Each row is a point. Each copy is the shape, with its points in the same order, turned, moved and blurred by noise. Say if it was mirrored as well.

Shape:
[[12,15,-9],
[-5,-19,3],
[-7,-19,2],
[-10,1,-18],
[4,89,-30],
[-8,-9,22],
[3,-10,-45],
[-29,12,17]]
Copy 1:
[[8,-21,-17],
[-7,14,-9],
[-6,13,-6],
[-13,-5,-27],
[-3,-95,-41],
[-14,2,10],
[6,4,-56],
[-36,-14,3]]
Copy 1 is: mirrored
Copy 2:
[[9,-4,-14],
[10,-16,13],
[10,-17,21],
[-2,-18,-4],
[-26,31,-74],
[8,-1,30],
[8,-39,-21],
[-21,15,20]]
Copy 2 is: only turned
Copy 3:
[[1,13,-3],
[-10,-20,0],
[-13,-26,-1],
[-21,4,-11],
[-11,94,-9],
[-18,-18,25],
[-5,-7,-47],
[-37,7,24]]
Copy 3 is: only turned

Shape:
[[-15,4,34,11],
[46,18,-48,39],
[-1,3,30,-12],
[4,14,23,6],
[12,16,-19,13],
[-13,-37,-36,-46],
[15,40,14,-44],
[30,8,-28,26],
[-25,-9,-66,13],
[-22,27,-14,-45]]
Copy 1:
[[2,-6,-51,-6],
[35,30,34,17],
[5,-18,-33,-23],
[6,-3,-36,-16],
[5,15,5,-4],
[-34,-55,34,-16],
[8,0,-9,-70],
[26,15,15,5],
[-39,-2,34,27],
[-35,-7,-2,-50]]
Copy 1 is: mirrored
Copy 2:
[[21,-26,0,-21],
[4,46,-5,59],
[6,-10,2,-34],
[17,-3,-6,-16],
[0,13,-15,17],
[-77,-19,9,1],
[-14,27,-27,-46],
[5,27,3,34],
[-34,-20,-25,55],
[-38,-6,-42,-25]]
Copy 2 is: mirrored

Shape:
[[-14,-36,5,6,-27,-36],
[1,-4,-15,57,11,38],
[-1,-9,-9,50,-15,-27],
[16,15,-9,-10,-1,67],
[5,16,-3,-11,29,0],
[-20,-58,-54,58,-27,-16],
[-35,36,8,-22,-7,-23],
[-13,15,8,-11,32,46],
[-2,15,-22,13,1,-33]]
Copy 1:
[[36,-41,-19,13,-11,-17],
[-57,-24,2,-30,-6,-6],
[-4,-26,-15,0,-9,-45],
[-21,12,10,-46,-16,51],
[2,15,-2,-11,30,14],
[-24,-67,-64,-8,-22,-32],
[22,30,-10,32,-1,11],
[-28,4,22,-6,18,48],
[3,9,-29,-1,11,-21]]
Copy 1 is: mirrored
Copy 2:
[[-7,23,2,-27,-2,-11],
[33,32,-10,51,-17,44],
[23,44,-4,7,-25,-8],
[25,-42,-4,47,-5,59],
[18,-14,25,43,12,-2],
[19,70,-57,-10,6,5],
[-25,-28,12,31,-18,-32],
[-5,-24,18,62,11,39],
[21,9,0,25,-5,-30]]
Copy 2 is: mirrored
Copy 3:
[[-7,-23,-22,-3,-59,-2],
[9,11,-7,55,2,50],
[5,3,-2,39,-49,-1],
[37,18,-13,-9,21,69],
[17,2,-2,-7,19,0],
[4,-22,-62,68,-64,14],
[-8,34,-12,-36,-10,-19],
[0,11,-8,-11,41,43],
[22,11,-13,16,-19,-22]]
Copy 3 is: only turned
Copy 4:
[[-11,-16,1,16,-52,-22],
[4,-22,-2,45,33,24],
[-2,5,-12,36,-7,-23],
[35,-19,20,-8,13,67],
[3,-10,7,-37,15,8],
[1,-43,-54,64,-34,-11],
[-39,26,1,-35,-23,16],
[-8,-27,28,-22,28,48],
[-3,12,-24,-6,-1,-15]]
Copy 4 is: only turned

Shape:
[[10,2,3,-16,25,27,-15,21],
[23,-47,27,39,0,1,-12,35],
[20,25,-7,3,-21,21,55,-3],
[-20,-37,-29,36,39,-1,1,-26],
[-1,-19,27,-43,28,-13,5,14],
[-12,-25,-34,42,-52,39,-23,-16],
[21,3,-39,-16,-5,15,48,-18],
[31,1,-31,25,4,-15,-51,-33],
[19,64,12,2,-24,29,32,-20],
[-1,30,8,-4,20,36,13,-36],
[29,-54,12,20,-1,29,19,30],
[16,-15,25,-36,5,34,-11,-33],
[-1,15,-10,18,-29,3,-49,7],
[-14,-11,15,-44,54,-27,18,35]]
Copy 1:
[[19,15,10,-22,20,12,-37,12],
[7,-49,58,0,-10,-18,-46,-1],
[11,37,9,12,-19,-14,27,-4],
[47,-42,14,14,41,13,-2,-37],
[0,-21,21,-46,25,22,-1,24],
[-7,-16,-4,44,-14,2,-46,-68],
[27,14,-16,14,-20,20,31,-1],
[50,-28,-19,-33,-8,-21,-42,-51],
[5,62,1,-14,-14,-33,22,-23],
[28,39,9,-24,27,7,8,-31],
[8,-21,57,19,-18,15,-26,10],
[4,17,21,-51,3,41,-18,-28],
[-1,-7,-16,-13,2,-32,-60,-34],
[5,-28,6,-44,52,11,12,55]]
Copy 1 is: only turned
Copy 2:
[[-15,23,-11,9,32,21,-20,-26],
[-26,14,6,38,0,-2,-38,39],
[17,-12,-15,23,-33,51,21,-18],
[-23,-15,-27,63,38,-24,26,-8],
[-5,28,5,-24,32,-6,6,-1],
[-62,-19,-42,61,-40,2,-15,-29],
[18,-2,-50,19,-15,28,36,-25],
[5,-28,-39,41,10,-38,-43,-41],
[26,-21,12,18,-32,56,2,-58],
[8,4,8,35,9,23,17,-61],
[-22,38,-15,42,-10,18,-10,37],
[-6,43,-1,8,-8,-12,1,-48],
[-39,-33,-19,12,-6,7,-51,-35],
[1,16,2,-32,68,10,21,14]]
Copy 2 is: mirrored
Copy 3:
[[-5,-21,9,-14,17,30,1,21],
[23,-20,13,43,-37,21,-32,47],
[47,8,-30,-19,-19,16,27,-18],
[-25,-28,-7,63,10,-6,16,-5],
[0,-24,31,-12,4,-25,14,49],
[-13,-26,-15,25,-66,39,-19,-44],
[33,-28,-26,-8,-3,-1,26,-28],
[1,-24,17,30,27,9,-55,-46],
[38,36,-5,-33,-6,33,24,-28],
[-2,3,23,-1,12,26,33,-23],
[35,-46,-3,31,-45,26,4,42],
[10,-33,52,-20,-11,8,15,-12],
[-20,7,4,-5,-14,27,-50,-16],
[-11,-17,5,-10,23,-38,25,64]]
Copy 3 is: only turned

Shape:
[[23,20,19,22,-16,-10,-11,-1,6],
[-9,-12,7,-16,-16,17,-13,-9,-10],
[17,13,-30,66,-26,-13,-4,34,7],
[19,14,7,-16,-17,20,-26,6,-21],
[-13,15,-35,-21,-2,-10,-13,-26,6],
[7,9,-17,-34,-19,-15,27,-15,-11],
[22,-68,17,-40,-25,1,-1,-10,-41],
[-18,20,-28,-39,-25,41,-23,-9,-16],
[-91,14,14,-8,19,7,-14,-23,-30],
[-26,-27,26,-22,77,14,-25,-13,17],
[1,-10,4,-24,63,-15,-22,41,9],
[22,15,9,-15,9,-3,87,-13,-10],
[8,-15,-9,-19,-30,-10,-8,7,2],
[31,-10,-47,-26,8,-22,-29,-32,-16]]
Copy 1:
[[17,5,9,12,-13,-23,-15,-37,2],
[-17,-14,3,-14,-30,-8,-28,-5,-16],
[27,-8,-31,51,14,-22,-38,-19,33],
[-3,12,4,-1,-47,12,-32,-27,-11],
[-4,6,-31,-46,-21,-16,-14,-7,8],
[29,8,-16,-24,-42,-6,9,12,-14],
[11,-39,3,-14,-45,4,-33,16,-75],
[-29,15,-14,-35,-62,5,-31,4,19],
[-86,24,-24,-23,-11,-33,2,16,-13],
[-45,0,22,-56,51,12,-15,1,-39],
[4,42,1,-30,45,21,-51,11,-33],
[36,6,3,8,-9,16,57,34,-19],
[18,-8,0,-1,-29,-14,-28,7,-18],
[34,-8,-47,-53,-20,10,-25,-30,-19]]
Copy 1 is: only turned
Copy 2:
[[26,9,6,8,-15,-18,-9,-8,-1],
[0,-20,3,-34,22,0,-11,-6,-24],
[22,-6,6,34,11,-10,22,-61,40],
[20,14,4,-42,4,-9,3,-19,-21],
[-23,11,-42,-10,17,-3,-4,-3,-30],
[17,-18,-38,-14,3,2,25,10,-31],
[43,-61,-14,-46,54,-22,-27,6,-44],
[-15,6,-22,-60,0,19,10,-25,-37],
[-82,1,26,-11,36,-4,16,13,-46],
[-29,28,8,-31,67,7,-41,63,-3],
[-12,26,-5,-34,58,-28,-3,40,38],
[44,-18,-8,17,16,32,52,49,-24],
[10,-28,-25,-20,12,-13,-5,-11,-8],
[23,24,-58,-5,38,-28,-19,-11,-30]]
Copy 2 is: mirrored
Copy 3:
[[28,1,13,3,13,-1,-2,-48,-2],
[-16,-10,6,8,22,22,-16,-18,-21],
[43,19,-26,58,22,-11,2,-37,16],
[-6,23,13,5,22,5,-30,-48,-30],
[6,-19,-29,-15,39,-19,-11,-10,-25],
[-27,-6,10,3,32,-31,11,-18,-23],
[-57,-38,43,36,37,17,-36,-41,-22],
[-23,21,-28,-4,26,10,-24,-3,-56],
[39,-30,5,-17,28,41,-8,38,-75],
[21,-27,30,-49,54,35,-51,22,9],
[31,-5,40,-13,56,-13,-64,23,17],
[-29,11,49,-3,45,-33,61,3,1],
[-12,-12,-2,20,13,-15,-29,-21,-8],
[-12,-31,-20,-7,80,-21,-34,-42,-24]]
Copy 3 is: mirrored
Copy 4:
[[10,2,2,-14,-36,16,-14,-20,-14],
[-40,-18,22,8,-16,27,-4,-16,-2],
[20,20,-49,32,-11,23,2,14,-34],
[-21,-6,7,-12,-7,39,17,-28,-10],
[-56,10,-9,-10,-9,-5,-10,-32,6],
[-48,12,3,1,-33,-9,33,-21,12],
[-52,-79,21,18,-30,15,30,-21,-3],
[-67,19,12,-6,9,49,2,-34,13],
[-58,16,55,29,29,-8,-52,-53,-27],
[-21,-42,46,-19,45,-44,-41,-20,18],
[-11,-24,29,-26,41,-31,5,5,-27],
[-2,21,31,25,-37,-31,48,-27,44],
[-44,-13,1,3,-19,13,10,8,-9],
[-51,-21,-42,-24,-10,-9,20,-40,-8]]
Copy 4 is: only turned

Shape:
[[26,46,-21,-24,31,13,-11,20,-12,5,-41],
[29,41,42,-15,20,6,-40,-33,37,25,-18],
[36,56,-22,32,26,-30,-14,-4,-49,-7,-31],
[36,60,-37,1,32,-6,-9,2,-57,-8,24],
[-12,-16,57,11,-14,-1,14,11,-19,23,31],
[-10,-16,38,30,-21,-29,13,-25,-8,29,18],
[-1,-8,-12,-44,-10,10,41,-44,18,-28,18],
[-14,-19,-22,0,-8,37,-8,-13,19,-17,30],
[7,-26,-11,-9,-6,19,28,-11,23,-58,6],
[-23,-4,45,25,29,-29,13,-21,-24,66,11],
[-9,-10,1,-35,-38,-5,22,-2,37,-13,37],
[11,-10,-14,31,40,-62,-14,20,-39,16,19],
[2,71,-13,-23,54,9,-37,-2,-6,-38,-29],
[47,13,-26,-15,32,3,-22,-9,-36,-10,-19],
[-23,-10,-17,8,-24,6,18,-4,15,14,17],
[17,-10,25,41,21,-18,43,-3,12,28,32]]
Copy 1:
[[20,29,-30,1,40,19,-8,55,2,10,-30],
[15,45,25,41,7,29,-32,-6,-19,25,-38],
[20,41,-23,29,83,4,9,31,-9,-34,4],
[36,46,-49,22,57,-46,5,36,-33,-21,-4],
[0,-40,50,6,-5,-27,-14,23,-41,-20,-4],
[-11,-20,59,13,11,-13,13,-10,-28,-24,11],
[19,-3,-16,-34,-30,-11,34,-31,-19,-23,-51],
[-8,-7,-38,-3,-42,-8,2,-3,-17,-15,3],
[16,-27,-37,-12,-29,3,5,-15,13,-45,-30],
[-33,-24,57,17,52,-23,1,-2,-45,15,-3],
[10,0,15,-37,-52,-25,6,-5,3,-27,-23],
[7,-8,2,0,77,-42,-14,4,3,-11,39],
[4,62,-55,0,43,17,-44,26,-21,-15,-43],
[45,16,-46,7,46,10,-3,15,-16,4,-2],
[-19,-8,10,-12,-21,-13,29,12,-3,-18,6],
[-12,-33,31,40,19,-42,17,-8,3,-12,-15]]
Copy 1 is: mirrored
Copy 2:
[[37,25,-37,-7,37,-36,7,44,16,33,-13],
[74,21,32,0,16,-26,-4,10,40,7,4],
[25,6,-40,-14,29,-81,23,3,-20,40,22],
[10,1,-39,-51,48,-36,11,14,-12,53,39],
[-10,28,47,31,1,13,24,-5,-21,14,26],
[-16,18,42,24,-17,-14,24,-47,-10,16,8],
[-27,11,-8,-17,50,20,16,-20,38,-34,-17],
[-33,-30,11,1,34,15,-13,18,28,-1,-5],
[-31,-24,-19,9,48,14,10,17,24,-46,2],
[-1,47,30,41,1,-14,4,-50,-8,52,11],
[-39,19,12,-13,-1,32,0,11,35,-35,16],
[-5,16,-41,18,-4,-30,-16,-26,-31,44,48],
[30,19,-24,-22,80,-61,-29,46,17,19,7],
[36,-12,-43,-16,48,-21,3,5,-14,29,5],
[-47,-1,14,8,-5,3,7,3,25,12,-7],
[-3,12,9,40,-2,2,32,-33,25,22,43]]
Copy 2 is: mirrored
Copy 3:
[[10,28,25,-22,29,-5,3,41,-26,18,-56],
[39,36,68,-8,10,15,-32,-18,15,13,-23],
[34,21,2,25,7,-35,-41,31,-62,11,-51],
[2,26,-6,-11,29,-18,-50,50,-75,31,-15],
[10,-35,42,-13,-14,6,8,-4,-39,-4,46],
[16,-20,26,13,-30,-12,-2,-36,-27,-3,42],
[-66,17,19,-8,-38,-5,-22,14,18,2,9],
[-26,4,-12,-7,-9,51,-13,9,5,-24,11],
[-41,-2,4,4,-35,21,-21,42,21,-32,-3],
[2,-26,53,15,16,-26,15,-45,-49,24,26],
[-28,17,7,-33,-34,3,1,20,22,-10,44],
[24,-30,-19,8,43,-46,-35,5,-50,-17,10],
[2,64,45,-7,34,3,-29,44,-31,-24,-59],
[2,-3,8,-14,17,-1,-45,28,-30,13,-50],
[-11,11,-18,-2,-23,7,19,-6,-7,-5,25],
[11,-28,13,38,3,-14,0,8,-1,29,49]]
Copy 3 is: mirrored

Shape:
[[-6,-18,-5,0,28,-4,-24,50,3,37,7,-40],
[30,-11,-11,-44,-44,28,-28,30,-5,17,-6,24],
[-20,-54,-11,8,0,-12,31,12,26,-5,-36,51],
[-15,39,-18,-45,42,-16,30,-26,-2,-1,-23,18],
[-11,30,49,-32,-9,4,-32,-14,5,33,2,36],
[-4,-24,-13,39,1,7,-19,28,20,-43,25,38],
[15,13,-15,27,0,-43,-11,4,-32,31,-28,47],
[3,-45,-23,4,43,-29,12,-19,33,-34,51,-23],
[4,-39,21,19,-33,-49,-10,-2,32,1,-13,6],
[-12,39,27,-12,23,13,49,-20,31,6,-41,31],
[9,-29,42,-47,-28,15,22,-13,-5,-45,-39,10],
[-15,26,-26,-12,-44,19,-36,28,18,-30,49,-18],
[27,-20,11,22,17,-34,56,-23,23,43,5,22],
[-29,5,25,-15,-18,-31,1,-3,-13,16,14,-7],
[7,12,-14,-24,-7,-22,-31,-29,-13,39,-4,-20],
[-42,-22,50,-7,-44,18,-26,-25,-22,-1,-16,-24]]
Copy 1:
[[23,-16,2,28,34,2,-4,-25,-17,20,0,-47],
[28,55,-14,-21,-21,-44,6,-15,-27,36,14,-17],
[-40,14,-9,-9,0,-30,39,-19,64,21,-36,5],
[-38,13,9,-39,34,21,16,-10,9,-29,40,27],
[0,18,15,6,-20,-16,-45,-33,19,25,61,19],
[-23,8,-28,35,-49,-28,16,-42,8,-25,-42,-26],
[-61,31,-27,11,15,-30,-22,3,33,7,25,-38],
[30,-8,-9,16,19,8,24,-38,42,-76,-25,-19],
[15,26,19,19,-7,-21,-20,-13,65,0,-32,-31],
[-49,4,40,-6,-12,21,25,13,28,-3,31,37],
[13,4,40,-70,-53,-39,10,-12,26,-1,10,-1],
[27,23,-34,-1,-40,21,-35,-38,-38,-18,-33,-16],
[6,19,-1,37,8,7,34,34,80,-16,29,-16],
[17,-7,-12,-14,-9,12,-37,-18,30,15,19,-13],
[17,29,-10,-3,42,-19,-40,0,0,-17,28,-15],
[25,-40,15,-25,-26,-45,-62,-5,12,19,-9,15]]
Copy 1 is: mirrored
Copy 2:
[[-14,-49,21,22,-22,24,4,-44,6,22,11,-35],
[42,16,1,33,30,-19,-17,-31,28,-15,19,-9],
[55,-6,20,-1,-31,-13,31,-1,-49,-3,5,26],
[-23,-2,12,-6,-45,-49,-22,-14,2,-18,-68,12],
[-7,42,37,-17,-18,-11,-39,-38,29,2,10,25],
[22,-13,-34,-19,-18,26,25,-32,-35,-41,33,30],
[29,-36,-1,-21,7,-6,-27,-14,6,36,-21,52],
[-46,-32,-3,-24,-16,-10,82,-13,-33,-22,-2,-5],
[22,6,6,-19,18,-12,38,-38,-44,51,20,16],
[10,39,39,-19,-41,-2,-22,-7,-36,-21,-60,22],
[50,42,21,-44,1,-53,-3,-26,-30,-20,3,-40],
[-33,27,-63,24,-3,6,-15,-45,-6,-16,41,-19],
[-14,-6,47,-20,21,8,31,24,-38,19,-34,40],
[-26,8,12,-25,-14,-25,-17,-16,-17,41,17,0],
[-20,5,-5,-5,8,-24,-4,-23,40,40,-19,-4],
[16,43,-5,-46,-32,-13,-13,-23,11,45,35,-46]]
Copy 2 is: only turned

Shape:
[[-49,39,27,7,16,5,-57,-1,-39,-24,13,-40],
[-9,47,15,-7,36,7,18,-14,-49,-27,34,-26],
[9,-6,-48,25,-30,17,20,12,-21,13,11,23],
[11,21,-3,-25,1,9,-40,-45,29,-17,-5,0],
[45,-8,19,6,-27,-4,-39,-46,-12,-11,21,2],
[-7,-64,-66,-6,-35,19,8,27,-25,-12,33,16],
[-8,-33,-54,41,30,17,0,24,-46,-18,0,50],
[-18,22,24,18,-6,32,19,-25,-36,-26,31,-13],
[30,-31,17,2,9,-21,-3,-14,15,-14,4,10],
[-32,28,48,33,7,30,7,-7,-6,2,4,-31],
[21,4,10,-15,-29,-32,-17,-23,-13,-51,-22,13],
[-31,39,57,-17,25,30,-11,-2,-52,9,3,0],
[-2,-44,24,-14,-20,-32,-54,-37,9,-3,-3,27],
[-32,51,22,17,29,-7,2,-12,-33,32,7,-29],
[9,1,14,-1,-10,-38,-27,-22,23,-21,26,60],
[40,-4,6,1,-21,-3,-33,16,23,-7,13,12]]
Copy 1:
[[-33,29,32,41,40,35,-41,17,-4,29,19,48],
[6,25,-14,44,56,38,10,3,-32,25,37,13],
[13,0,-36,48,-23,-20,-8,-5,-30,-22,-34,-2],
[15,1,22,15,2,29,-13,-43,43,3,7,3],
[31,-25,51,28,-13,23,9,-29,-13,-14,0,26],
[-7,-24,-45,26,-36,-4,-26,25,-31,-73,-14,-6],
[21,-35,-69,33,18,-18,-56,3,-35,-24,-27,34],
[-4,24,-14,57,22,40,22,-9,-27,-1,11,43],
[16,-54,10,25,13,-6,20,-12,19,-15,5,18],
[-28,17,-4,68,30,29,25,3,8,32,-16,51],
[24,5,37,12,27,-22,4,-31,10,-40,16,25],
[0,38,-5,9,37,32,10,25,-8,50,1,60],
[-6,-43,40,-14,-24,-11,-5,-23,22,-14,9,48],
[-26,18,1,44,36,7,6,0,-22,70,0,18],
[33,-28,11,24,-23,-31,-4,-30,26,-2,41,37],
[37,-24,27,44,-16,-5,-3,7,28,-14,-8,7]]
Copy 1 is: only turned
Copy 2:
[[-7,36,14,-56,49,-2,-43,-54,-1,4,38,-7],
[8,2,13,-40,18,37,-14,0,29,14,54,40],
[-20,-13,-6,40,-30,4,-29,27,-42,-18,26,-7],
[15,14,-25,-23,-13,-7,22,-37,-1,-46,-9,11],
[-9,-22,27,-22,-39,18,-10,-51,-25,-30,-9,26],
[-54,-37,-17,32,7,22,-18,31,-65,-39,24,-30],
[-46,16,4,45,24,20,-49,48,-47,-37,5,41],
[-27,-5,-1,-10,-11,28,-26,-17,30,9,53,21],
[-11,-38,25,3,2,6,8,-14,-1,-33,-27,21],
[-8,16,13,10,16,2,-32,-40,57,25,29,-7],
[-10,-37,-16,-49,-24,-17,-25,-11,-7,-26,-29,32],
[-38,44,28,-37,10,22,-3,-16,29,41,34,16],
[-43,-17,17,-18,-7,-36,20,-51,-30,-32,-35,13],
[18,34,36,-10,21,-17,-19,-15,19,33,45,28],
[-29,-20,31,-25,-18,-32,9,-8,2,-69,-3,29],
[-4,-11,30,-9,-18,9,-6,-8,-5,-46,-32,-26]]
Copy 2 is: mirrored
Copy 3:
[[-40,54,34,-10,-5,62,1,21,8,-12,62,-17],
[12,49,5,-12,18,33,51,-4,-31,5,50,-12],
[10,10,-52,32,-39,18,-7,1,-24,1,-24,5],
[3,-8,7,-42,-1,19,-35,-24,5,10,34,11],
[20,-1,27,-2,-11,19,-44,-11,-58,-10,29,15],
[-43,-1,-79,28,-33,12,-7,1,-47,-47,-17,24],
[-12,15,-78,43,14,83,-6,1,-30,-10,-22,21],
[13,25,14,7,-27,47,44,-11,-28,-12,26,1],
[20,-16,6,13,35,11,-24,-6,-22,-31,5,18],
[10,6,37,21,-16,49,35,7,20,-7,32,-16],
[-2,27,25,-34,19,15,-34,-12,-29,-8,-23,29],
[-22,20,37,17,1,52,49,9,-14,40,46,14],
[-28,-6,31,20,15,8,-65,-28,-13,-22,18,45],
[2,45,18,41,9,29,21,1,13,30,48,-33],
[26,19,0,5,18,9,-46,-19,-4,-12,23,71],
[18,-13,-8,-6,-3,3,-43,33,-19,-16,16,27]]
Copy 3 is: only turned
